Each row is a point. To make a cloud, some directions were put in groups of two or more. Within a group, all points are equally far from the middle, so they leave a hole (a ring in 2 directions, a hollow ball in 3). The other directions are filled evenly. Then the cloud was stretched, turned, moved and blurred a little. How many holes are there, and how many directions does each take, smallest first?

Cloud (20 x 3):
[[  2.8 -22.2   4.9]
 [ 19.7  -5.5   5.8]
 [  6.8 -20.4   1.7]
 [ -4.9  12.0   6.4]
 [ -3.5   1.9  13.1]
 [ -0.5 -27.6 -11.4]
 [ 15.2  -4.3 -14.0]
 [ -8.7  12.0   0.8]
 [ -1.5  19.3   1.8]
 [ -4.1 -23.7   8.3]
 [ 12.0 -12.8 -10.4]
 [  1.4  11.1 -21.7]
 [ -4.9   4.9  10.5]
 [ -4.4  16.5   1.2]
 [-23.6  -6.0  -2.7]
 [  2.1  15.4 -19.7]
 [ -5.8 -33.0  -0.4]
 [-11.1  -9.6 -27.3]
 [-18.5  -2.0   2.3]
 [ -1.8  -8.5 -25.0]]
Holes: 1 (2)

Cloud (31 x 4):
[[-22.7 -18.2 -12.0   3.4]
 [ -6.1   9.7  12.0  -0.6]
 [-22.4 -10.2  -1.4 -17.0]
 [-11.7  11.8  -9.2   1.0]
 [-13.8 -31.4   1.7  -5.8]
 [ -7.6  -7.0  12.7  11.7]
 [ -3.0 -20.5   5.8   8.1]
 [-13.7   7.6 -19.6   0.7]
 [ -9.7   8.1 -23.1   3.9]
 [ -4.3 -26.5  17.4  -8.6]
 [ -9.6 -22.3  14.7 -16.0]
 [ -3.3  12.3   7.0  10.6]
 [ -7.7  -6.4  -7.4  15.7]
 [-20.6 -10.9 -21.7  10.8]
 [-16.2   8.3 -20.5   6.4]
 [ -3.6  16.9   9.1  -2.0]
 [ -7.6  13.4   5.1   9.2]
 [ -4.3  -0.8   6.6  17.8]
 [ -5.0 -20.2 -25.7  -6.4]
 [ -1.0 -10.2 -18.3 -19.7]
 [-25.9 -12.3  -9.0 -19.9]
 [-16.4 -23.0  -3.0   8.0]
 [-14.5 -11.1   9.9 -13.4]
 [ -1.0   6.5   6.8  -1.6]
 [-14.8  -2.9 -20.3  13.3]
 [ -9.2   3.8 -26.6   9.1]
 [  1.3  -6.3 -12.5 -22.5]
 [  2.2   3.3 -12.0  -0.8]
 [ -2.5  -7.7 -20.1  -8.4]
 [  0.6   0.5 -11.3  -8.3]
 [-20.4 -23.5  -1.3 -10.6]]
Holes: 0

Cloud (81 x 8):
[[ -2.6  -1.0  12.9  -6.8 -26.4  22.8 -17.5 -11.7]
 [ 13.8   8.9 -11.3 -12.3 -28.1   1.2 -20.4   0.8]
 [ -6.5 -11.1  14.9  -3.0   8.2  16.2  21.5 -11.0]
 [-11.7  -1.5 -18.9  12.3 -24.1 -14.0   0.9   8.0]
 [ -8.7   5.3  14.4  18.8 -26.3   1.4  -4.3 -11.0]
 [-10.2  -0.5 -14.7  14.2  10.4 -16.3 -11.4  19.8]
 [ -9.3   1.3   7.5  13.0  28.5  -9.0 -10.3  -0.8]
 [-25.9   5.5 -17.0  11.3  -1.0  -6.0   3.4  12.0]
 [  3.0 -27.6   6.6   4.7   2.0  -1.4 -18.7  -0.3]
 [ 12.8 -11.9  -4.9  21.8   3.2 -15.2  10.7  -0.6]
 [  2.1 -12.6   3.0 -14.1 -27.2  10.4 -15.2  10.4]
 [  4.0 -17.8 -20.0   8.1 -14.7   2.0 -16.3  20.7]
 [ -1.1  11.9  -4.3  -8.3 -23.5  23.4   8.3   8.5]
 [  5.4  -1.2 -12.0 -13.4   4.9  -9.3  14.1  14.5]
 [-19.5  -7.7 -10.0   8.9   8.2   0.4 -19.2 -11.0]
 [ -1.2  11.6   6.7 -14.1 -28.7  23.6  -2.2 -13.4]
 [-24.0  -7.3 -20.9   7.1   8.1   4.3   1.4  12.1]
 [  2.0 -16.4   5.9   2.9 -11.1   3.0 -29.4  -3.4]
 [-13.6   6.9 -13.5  -9.4  -9.4  -3.9  -6.1 -23.0]
 [  6.1 -17.9   7.6   5.4  11.4  -8.8 -12.5 -18.3]
 [-28.3  12.3 -13.4   0.0  -8.9 -14.4  -8.1  -5.8]
 [ -7.4  16.6  11.1   7.1 -26.0  10.8 -18.5 -11.3]
 [-11.9  -9.3  -4.5   9.0  -6.0  10.8  -1.4  28.8]
 [ 18.1 -15.8  15.9 -19.6   7.9  10.8   0.0 -17.2]
 [-13.0  -9.2  25.7  -2.3   1.5  -3.2   5.2  -9.4]
 [ -9.3 -10.0  -3.6   9.1  12.0   0.3  18.4  14.6]
 [  2.7  -0.3 -17.3  -7.5  14.1 -12.9 -17.0  -5.6]
 [ 22.1  -4.8  22.0 -12.7  -8.8   7.7 -15.4   6.1]
 [ 15.3  19.3   1.8 -10.6 -21.3  -3.0  -6.8   7.0]
 [ -7.6  17.7  15.7   2.3  -9.5  -1.9 -25.6   5.7]
 [  1.9  12.5  11.9 -11.7 -11.5   2.8   9.8 -25.6]
 [ 14.8  -5.5 -24.0 -10.3  -6.6  15.3   4.4   4.3]
 [ 17.1 -18.8   3.4 -25.9  -2.4   9.8  12.6  -0.7]
 [ -3.9 -21.5   7.3   3.8  -2.0  12.6  13.0 -22.4]
 [  3.6  -0.6  -7.1  32.5   3.5  -1.7  -8.7  19.4]
 [  0.4   5.2 -13.3  26.3 -13.8  -3.2 -24.5   0.2]
 [  4.6  18.9  13.2   3.4   0.7  23.2   3.0  -7.3]
 [ -3.4   1.7 -13.4   0.2   0.0   1.9  -5.7 -24.2]
 [  6.6  11.4   2.5 -10.8 -14.9  17.4 -17.0 -22.9]
 [  5.9 -10.2  15.6   3.0   9.9 -19.5   5.4   5.0]
 [ -2.9 -26.1  -7.2  -1.6 -23.4   7.6  -5.9  12.8]
 [-18.4   3.6   1.8   1.0  12.1  -8.9   7.9  12.7]
 [ 15.7 -13.8  18.1 -13.8 -23.0  21.0  -5.4   0.4]
 [  2.5   1.5  12.1   1.3  -5.9 -22.4  10.1 -10.3]
 [ 10.0   1.4 -12.1  -2.7 -10.7  25.6  12.7   4.6]
 [-22.5   7.0  16.2   8.4  -9.3  -7.5  -3.8 -14.9]
 [ 10.7  -8.5   2.6  19.4 -13.1  29.2   3.4   8.6]
 [ 17.0  -5.3  15.8  23.9 -18.3   0.6   1.6   1.9]
 [ 32.0   3.1   8.3   0.0   3.4   3.2 -24.0  -1.5]
 [  3.6 -20.7  -9.8  20.2   0.8  -4.0 -14.0 -10.6]
 [ 13.1 -28.6  -9.3  18.1   2.3  -7.9  -6.9   1.1]
 [  2.8   9.0  15.0 -13.6  -1.3  18.7  -6.6 -26.4]
 [-16.7 -10.6 -19.7  -1.0  -4.0  -9.0 -16.0  13.8]
 [ -3.5 -17.9  -0.8   3.6   4.5  -0.8  22.5  13.3]
 [ -0.1   3.0  24.4  11.7  -8.4   1.3  -3.2  10.9]
 [  6.3  -8.2  -2.3  17.1   9.4 -14.3 -25.2  13.4]
 [ -9.7 -14.9 -22.7  -2.0   6.5  -1.0 -10.6  -3.5]
 [ -2.4   2.5 -18.0 -28.7 -14.9  -2.5   1.0  -3.4]
 [ -9.0 -19.5  11.7  -6.4 -10.1   3.2  -9.4  10.2]
 [  0.0 -11.9  -5.0  19.3  -8.4  -8.2  18.8  10.0]
 [ -0.9 -23.9  16.1   9.4 -23.7   8.2   0.7 -14.6]
 [ 11.0  14.9   7.9  -0.5   3.7   0.0 -21.3  21.7]
 [ 19.4  20.6   4.4   7.3  -9.7  -0.7  -8.5   9.0]
 [  0.6  -7.6 -15.0  14.1   2.6   7.3 -19.7  29.6]
 [  2.0 -24.9  16.3  -1.3 -20.7  -5.1   6.9  -3.6]
 [  7.2  11.1   9.8  -8.7  -8.3  20.0  12.8  11.4]
 [ -5.7   1.5  18.1  16.3 -13.9 -10.9 -10.9 -16.9]
 [ 17.2   5.6 -14.9   5.9 -25.4  -0.2 -11.5  14.2]
 [-12.6 -21.4  15.1 -11.5  -1.2   1.5   2.0  -6.8]
 [ 22.8 -11.9  18.6  -8.3  13.8  -3.5   3.2 -16.6]
 [  1.8  23.2  -1.3 -22.1 -10.9   1.6 -27.0  -3.5]
 [  2.6 -13.2  17.5 -21.4   0.1  -7.0   8.2 -10.3]
 [ 13.6 -15.1   0.9 -18.0  -1.2 -13.1  -3.5 -14.4]
 [  0.8 -22.6   2.4 -16.7 -12.2   5.5  21.6  -8.6]
 [ 17.9 -25.1  -2.1  -9.9   1.2 -12.3   4.9  -4.4]
 [-22.9   0.3 -11.4  18.2   2.9   8.9 -11.0  21.0]
 [ 10.9   2.6  21.2   7.9 -23.7  -5.6  -7.5  -0.1]
 [ 10.2   9.7  17.8   1.7 -28.8   5.7  -1.6  -0.5]
 [ 29.0   5.5  17.3  10.7  -8.0   8.3 -12.4  -8.6]
 [  7.7   9.4  16.4  18.3 -19.1  -5.4 -16.1  -7.9]
 [-18.9   8.1  11.3  16.0   4.5  -4.8   8.8  -8.8]]
Holes: 2 (2, 6)

Cloud (90 x 9):
[[-28.5 -12.0   2.3  -1.4 -14.7 -13.9   5.0  10.1  -4.6]
 [-22.2  14.7  -4.2  -8.4 -10.5 -25.8 -11.3  -2.4   2.0]
 [ 16.3   3.7  15.8   8.0   5.4  39.2  11.7  13.3   5.9]
 [-11.4   3.9   9.8  -5.2 -19.4  -2.4  31.8   6.8   7.3]
 [ -6.9  -4.0  24.3  17.3  -1.7  -7.3  -2.3   5.5   3.0]
 [  0.6 -14.5   7.3  17.3   9.7  10.9 -24.6   0.0  -5.9]
 [  7.6  10.1  14.2 -22.9   8.5  -4.5  14.7  15.4  -6.3]
 [ -2.6   5.2   3.4 -13.7 -17.8 -24.0  -3.2   6.9   6.5]
 [ 13.8  24.1  -5.9  -6.4 -11.4   4.7 -11.6  13.0  -6.3]
 [  0.5 -25.9  -3.2  19.0  -9.2  -5.9  16.7   0.9  14.7]
 [ 11.8 -13.2  25.4   9.4  -6.3   8.3  13.0   7.9  12.0]
 [  7.9 -24.6  -2.7  18.2 -18.6  12.3   0.8 -15.0  11.8]
 [ -1.2  -7.2   3.2   6.0 -14.8  25.8   9.0   1.7 -19.6]
 [ -9.2  20.5  13.6  21.9   8.9  -1.9   3.3  -5.8   2.5]
 [ 23.6  -7.6   6.6  21.7   8.6   0.0  19.0  -9.0  13.7]
 [ -6.0  -6.2 -17.7   9.3   0.4  20.4  -7.4 -15.5 -24.1]
 [-10.8  -2.2  20.1   8.6   4.0  14.5  -5.4  -8.6  18.6]
 [ 10.7   1.7   4.2   1.4  -6.0 -24.7  -1.0 -21.4   2.0]
 [ 29.7   6.3 -13.8  -5.7  12.3  -1.8   2.0   2.4 -22.5]
 [  9.3  13.5  18.8  -9.3   5.3  -4.7 -20.1  19.6  -3.9]
 [-26.2  -7.2 -14.6  13.5 -18.7   5.2   2.1 -16.9  -7.8]
 [ 14.1  -3.2  12.0  -8.4  10.0  -0.8  -3.7  -7.7   6.9]
 [ -1.6   6.2   2.6  22.2  -2.5 -11.8   2.9 -17.8 -21.6]
 [ -4.5   5.9   6.0  19.5 -14.3  34.2   4.4   2.0  12.5]
 [  4.3  -5.0 -13.9  14.8 -29.4  -5.4   8.7  -7.2   2.4]
 [ 15.0  11.0 -13.8  23.1 -18.1   9.9   6.5  -7.3   6.3]
 [  9.1  14.8 -11.2  -0.5  -2.3  -2.4  19.5 -15.5 -21.8]
 [-22.7  -8.9  -0.2   8.9 -14.4  -3.4 -14.0  -0.5  10.7]
 [-17.3  -1.4 -11.2  -1.0  -3.1  36.8   0.9  -1.9  -2.4]
 [-16.6  26.7   6.9 -19.7  -1.7  19.4  -0.2   2.2   0.2]
 [-19.3 -11.1   8.9  12.0   0.3  -6.6 -21.1  -1.0   8.6]
 [-16.3  -0.4   9.9 -13.7   2.3  38.4  18.8  10.7   0.3]
 [ 16.6  -1.0  22.7  25.3   8.4   1.3   3.4  -6.4   6.3]
 [ 16.4 -13.1   4.0  20.2   9.1  25.3  11.8  -1.8   6.1]
 [ 10.1  23.6   5.5   0.2  -0.9  16.7 -13.8  23.4   2.7]
 [-19.2   4.3 -18.7  -9.3  -3.9  16.4  -2.6   7.8  -8.2]
 [  7.8  -4.0 -14.7   5.3 -22.1  25.0  21.8   4.2   8.1]
 [-30.4   1.7  -7.8  14.3 -12.7   0.0  10.2  -0.9  -8.4]
 [-27.8  -5.4  -0.7  22.7  -3.0   0.6   9.5  -4.2 -11.1]
 [ 11.4  27.0  13.0   0.1   4.3  18.3  -4.2   3.8 -11.6]
 [  6.8  12.3  -0.3 -14.5   3.3 -26.2  11.6  -6.8 -18.0]
 [  0.9  18.1  18.2   3.8   4.2  10.4   4.3 -25.8 -10.0]
 [ 16.7   1.0  -5.0  14.7  -6.4  -3.0   6.7   8.6 -10.4]
 [ -3.7 -17.8  -2.8   7.8   1.0  -3.0   6.4   8.3  23.2]
 [ -3.5 -12.4   3.2  -6.0 -15.5  30.9   7.6  13.8  23.5]
 [ 14.4  -2.7   0.4   0.8  11.4   3.3  -2.0 -17.6 -27.3]
 [ -0.9   1.6  -2.9 -12.7  -9.0   4.6  31.9 -11.0   9.3]
 [ 13.8  -5.4  17.1  -5.3  11.8 -14.5 -16.5  -0.9  -1.3]
 [  7.9  27.2   4.7   4.1  11.9  13.5 -13.3   5.7 -19.0]
 [ -0.1 -23.5  -4.3  19.8 -11.5 -18.2   7.4 -11.4  -7.0]
 [  6.0  -7.9   2.2  15.7   6.2   5.9  12.4  19.2   3.0]
 [-19.3   3.4  -3.1  -3.4 -10.2 -23.5 -16.8  -3.8   6.5]
 [-11.3  13.2   6.1  23.6  -1.2  17.4  -4.4  -9.9  11.4]
 [ -8.5  -6.7 -13.8   4.6 -11.5  21.7   1.8  -5.3  11.3]
 [ 19.0  11.8  15.7  10.6   7.1   9.1   8.3 -20.1  12.8]
 [  6.6  -0.7  -5.7 -19.3  -5.5   8.2  23.6  12.5 -23.4]
 [ 24.5  17.7   5.8   7.3  -5.2   4.4   0.7 -16.1  -7.5]
 [ 17.0 -11.1 -21.4  10.1  -0.2   8.6  -0.4   5.0 -19.4]
 [  7.9  10.3   5.6 -12.7  12.2   6.3 -14.3  -9.8  -7.5]
 [ -4.6  -9.2  18.9  -0.1  12.0 -11.0  24.2   9.8  10.4]
 [ 25.8   2.5  -8.2  24.0 -17.7  14.5  19.3 -17.7   8.9]
 [-12.0 -15.6  -9.0  -0.9  -1.6  15.7 -11.9   5.4   1.7]
 [ -6.8 -15.8  14.0  17.2  -5.9 -16.3 -10.1  -9.8  -5.8]
 [ -2.5 -18.9  13.5  -6.7  15.8   9.1  20.4  -1.9 -11.3]
 [ -7.6  12.2  27.5  21.2 -11.4  11.2   3.9 -12.3  16.8]
 [  4.7   6.4   7.8  27.3   0.9  24.9   9.3 -13.0   7.5]
 [  8.1  16.7  -1.8  -7.0  -9.4  38.3  20.8  13.4   0.0]
 [-11.9   1.7 -18.7  14.4 -14.4  18.3   6.7 -17.9 -18.5]
 [-19.5   7.8  25.2  -7.4   3.4  -7.0   5.3  13.1   5.8]
 [  9.3   8.1  22.7  -3.1  -7.5  -1.7 -16.8  15.0  13.3]
 [ -9.7  24.5  -2.7   2.5 -10.3  24.2   5.1 -14.5  15.4]
 [  0.1   0.3   1.9   8.2   4.6  10.2 -26.2   0.0  17.1]
 [-10.1 -11.9  -5.2   5.4  -7.5   3.0 -23.8   5.8 -12.4]
 [-15.0  17.0  -6.3  -2.1 -14.9   7.4 -10.4   3.0  12.5]
 [ 12.5  23.5  12.8 -10.3   2.7  13.2  -9.0   4.3 -19.4]
 [  1.1  12.2  17.5 -24.0   2.0  -0.4  -7.7   5.5  -1.4]
 [  3.3   9.4  26.1  -5.8 -18.4   4.2  -6.9   1.9  26.3]
 [ -0.6  13.8  15.4 -20.2   0.9 -11.8  -1.9  11.8 -14.8]
 [ -9.6 -19.0  -4.9   2.5  -8.4  24.4 -12.6   6.5  -2.0]
 [-13.0  21.5   9.4 -15.0 -21.4   1.3  22.8   2.4   3.8]
 [-12.8 -22.6  -2.2  -9.0  10.5  -4.9   4.6   3.6  -6.1]
 [ 15.3 -20.0   0.8 -10.3  -7.2   0.9  17.6   6.2  -5.9]
 [ 24.6  -7.9  -1.4   5.3 -23.7   5.1  24.3   4.5  11.1]
 [-11.1  -9.3  -2.1  10.3  -6.5   5.0  -2.2   1.1 -28.6]
 [-17.5  17.0  14.0 -14.4   2.0   3.7  -9.7   3.8   6.9]
 [ -4.3   2.5  24.5   3.9  -2.9 -19.3   2.2  14.3   4.6]
 [  2.8   1.8  17.7 -25.5  11.7 -12.5  -2.6  15.5 -12.3]
 [  1.5   9.2 -15.1  -4.9 -21.6   8.9  18.1  -4.5 -20.2]
 [ -3.7 -10.0  16.4  20.9 -13.6  16.1 -12.3   0.9  20.0]
 [ 10.4  -4.9   1.9   9.7   6.2  21.4  13.6 -23.9  -5.5]]
Holes: 1 (6)
